Rows are points. Before rounding, the points of a table are all equally far from one centre. They may lie mostly on one side of it. Write the centre, to within rounding.
(in the rows, 128 means zero)

Points, 8 rows:
[[ 70 144]
 [ 68 135]
 [ 88 100]
 [134 109]
 [ 79 106]
 [ 79 158]
 [ 78 107]
 [ 80 159]]
Centre: [105 132]

Points, 11 rows:
[[100 160 123  80 158 114]
 [133 168 204 143 149  93]
 [110 161 190 109 174  97]
 [ 87 114 173  99 140  94]
 [ 83 173 169 130 163  90]
 [106 160 204 134 143 125]
 [101 133 186 148 166  66]
 [101 120 192 122 163  78]
 [ 99 150 181 106 173  86]
 [106 137 207 136 160  95]
 [113 176 145 113 196  91]]
Centre: [132 132 139 142 150 115]

Points, 15 rows:
[[175 199 112 151 157 140  97  86 112]
 [140 177 106 136 110 132 147 107  76]
 [175 214 115 103 130 152 136  90  82]
 [162 197  78 146 114 144 144 125  83]
 [148 171  78 167 132 145 135 105  98]
 [165 198  93 153 120 168  76 103 127]
 [183 197  87 134 157 152 108  81  95]
 [135 186  86 152 107 165 109  97 120]
 [189 214  82 100 121 154 111  94 118]
 [179 175  88  94 147 171 142 116  65]
 [198 160 135 171 142 149 109  71  82]
 [171 180  58 122 135 149 100 123  96]
 [168 182 102 138 180 169 100 117  99]
 [167 206  86 116 129 143  97  90 103]
 [141 181  79 147 121 135 133 123 130]]
Centre: [189 158 120 128 118 163 124 116 113]

Points, 18 rows:
[[191 104 108 178 181 138  38 105 151 111  93 180 122  97]
 [168 117 120 145 240 158  94 128 138  91 118 197 144 124]
 [126  90 113 113 185 166  84  60 115 130 113 197 125 106]
 [166 132 124 113 176 159  63  89 155  76  92 162 119 132]
 [163  98  91 181 191 134 147 136 130  90  89 211 135 113]
 [119 101 146 129 159 177 105 119  91  85  94 182 156 119]
 [162 132 101 161 169 189  83  92 132 130 147 194 134 139]
 [164  88  88 129 148 133  78  71 117 140  72 143 115 159]
 [101 169 114 131 183 130  86 105 134  78 112 181 171 125]
 [129 124 103 109 169 124  82 127 105  75 111 178 138 140]
 [165  99 132 187 188 174 109  81 152  74 118 192 148 111]
 [149 147  98 141 166 149  92  60 110  84  88 199 146 103]
 [169  91  57 133 186 149  78 109 155 106  89 182 129 125]
 [139 136 133 142 212 170  92 147 132  88  74 172 112 136]
 [174 108 143 110 189 106 105 132 136  82 110 178 210 117]
 [157 116 122 152 221 175  87  95  88  77 109 150 153 117]
 [142 155  88  93 203 141  56 101 135 139 109 173 127 123]
 [155 108  75 137 173 161 101  99 124  73  96 194 126 103]]
Centre: [150 122 127 151 175 127 117 108 141 141 101 142 150 104]

Points (24 x 20):
[[115 165 108  89 147 142 133  84  34 128 109 147  83 192 101 141  58 116
  112 183]
 [116 147 107  55 111 147 174  78  96 131  95 156  78 202 112 119  59 155
  127 159]
 [127 156 143  79 110 120 137  78  72 140 100 152 119 195 128 152  67  80
  114 161]
 [151 175  94  72  95 150 148  67  63 104 110 145  88 192 141 129  83 145
  121 163]
 [125 184 103  77 146 133 136  81  34 149 110 141 113 176 113 161  86 116
  118 136]
 [105 161 112  89 150 108 125 102  84 141  93 156  93 217 166 110  85 128
  121 152]
 [102 168  99  65 150 139 120  87  62 128  98 148  95 184 167 141  69 148
   87 141]
 [108 176  98  81 123 165 129  80  42 149 109 140  95 193 133 141  83 144
   91 179]
 [120 173 127  81 133 124 141  95  73 131 104 163  74 200 109 139  77  94
   93 173]
 [113 167 129  55 127 141 119 103  70 153  94 135 114 170 166 122  41 122
  102 126]
 [113 152 101  71 109 139 136 118  92 115 104 167  81 173 135 112  40  90
   86 157]
 [102 196 134  51 110 142 125  95 100 114 112 150 116 199 115 110  60 115
  110 141]
 [121 186 107  85 140 125 152 115  51 114 121 138  96 208 144 131  67 103
   87 152]
 [127 168 109  54 109 143 116  89  72 124  99 139  77 174 141 112  55  99
  105 175]
 [ 99 192 120  72 128 156 118 124  68 106  93 163  88 189 111 110  68 129
  125 155]
 [117 168  95  87 131 113  96 106  75 135  97 124  57 184 143 128  66 122
  144 192]
 [136 164 135 102 158 130 104 110  90 138  86 172  83 177 130 144  83 123
  130 166]
 [129 174 114  65 135 129 132  90  59 130  96 154 108 201 153 127  58 148
   84 153]
 [115 213  93  83 132 145 128  98  51 116 102 146  73 169 135 114  66 114
  130 137]
 [ 85 163 108  58 132 120 108 119  73 145  96 139  76 168 124 159  83  93
  103 157]
 [ 93 194  95  47 123 152 117  92  84 136  97 122 123 184 132 109  56 150
   97 147]
 [140 151 138  88 120 140 140  98  72 116 111 152  99 206 138 127  18 125
  114 159]
 [134 181 106  92 144 131 120 119  65 104  97 127  91 209 116 133  52 134
   99 137]
 [112 175 102  80 144 130 106 118  71 147  88 138  55 138 158 150  82 118
  100 163]]
Centre: [ 98 153 123 114 112 113 147  98  88 124 125 121 106 139 123 121  79 146
 117 155]

Points (30 x 24):
[[150  96 155 126 112 101  36 173 153 129 169 105 118 121 201 148 135 111
  134 151 111 183 103  99]
 [133  90 163 129 121 104  77 185 120 151 171 115 166 136 232 140 127 116
  138 176  89 199 114  93]
 [134 107 164 116 127 102  65 162 161 140 187 106 125 126 228 163 138 108
  135 149 142 180  86 101]
 [122 104 170  98 116 130  92 159 173 115 178 117 136 109 197 150 102 106
  142 158  95 206  84 100]
 [133 109 170 116 141 101  68 185 129 139 176 126 156 129 214 174 107 111
  132 155 114 198  98  85]
 [110  83 150 142 122 115  69 168 136 128 194 104 158 114 200 170 126 118
  146 161 106 210 119 103]
 [114 104 180 123 128 108  83 173 142 146 181 111 169 148 200 134  99 110
  166 158 101 207  89  84]
 [142 111 153 146 153 110  71 169 131 149 151  92 150 131 219 161 105 119
  160 161 108 204  92  79]
 [125  93 155 151 137 123  63 182 113 123 172 118 171 123 167 138 103 103
  144 164 130 205 122  81]
 [171 130 160  89  94 100  63 156 121 119 174 103 130 109 205 162 109 129
  157 184 124 198  89  91]
 [160 113 135 103 130 103  59 176 151 136 172 130 155  99 191 165 112 119
  136 175 162 205  91  98]
 [109  78 160  99 119 102  54 164 148 138 161 121 131 149 213 152 122 109
  167 151 124 214 114 109]
 [137  96 160 127 140 121  52 159 137 124 163 122 153 137 205 158 123  97
  146 178  89 209 111 112]
 [113  78 161 110 106 111  52 130 113 163 169 124 163 141 213 150 113 119
  169 132 134 209  95  91]
 [142 141 169 119 130 103  65 169 168 125 190 105 135 121 199 146 128 102
  135 153 102 169  85  75]
 [135  99 159 118 141 100  36 137 155 133 172 109 131 148 188 142 123 147
  147 167 104 216 108  99]
 [140  89 132 117 141 100  58 170 141 154 173  95 135 132 169 171  96 104
  154 168 100 190  72 116]
 [144  97 158 121 126 103  45 179 143 131 172 128 126 118 219 144 108 123
  166 174 126 202  85  87]
 [140 118 154 106 148 108  82 182 147 136 188 125 126 139 237 136 128 127
  161 174  97 213  91 108]
 [116 102 141 149 109 126  63 137 163 103 185 156 162 134 212 126 123 130
  134 172 106 194  87  82]
 [168 123 146 111 131 101  79 156 131 120 146 123 147 162 224 173 135 134
  144 172 126 216  91 106]
 [127 135 150 121 117  88  76 179 149 147 193 138 144 152 188 145  96 101
  157 179 132 220 101  78]
 [137 108 177 135 120 121  77 174 133 146 177 115 139 129 190 173 134 145
  143 156 127 213 119  73]
 [127 104 176 113 136  99  53 172 135 134 176 117 135 147 216 143 105 113
  147 171 103 189  96 129]
 [116 106 156 150 111  90  85 175 142 114 173 100 139 138 191 167 120 124
  126 143 119 196  84 103]
 [137  87 161 111 123 138  54 164 110 145 161 108 125 133 207 157 110 114
  140 169 111 203  83 123]
 [144 125 169 110 135 109  71 192 149 128 166 116 170 139 202 136 113  95
  174 166 114 198  93 107]
 [153 107 168  92 119 123  60 179 147 143 164  99 165 133 211 149 118 135
  151 180 113 200  95 106]
 [137  98 167 116 121  94  68 179 131 117 168 115 140 131 194 153 127 126
  139 176 105 210  71  77]
 [118 118 149 137 134  95  60 160 129 140 182 132 140 133 195 150 113 106
  161 176 116 232  98 124]]
Centre: [134 113 116 107 125 112 104 135 123 139 166 129 140 129 183 129 121 126
 156 157 120 161 115  94]
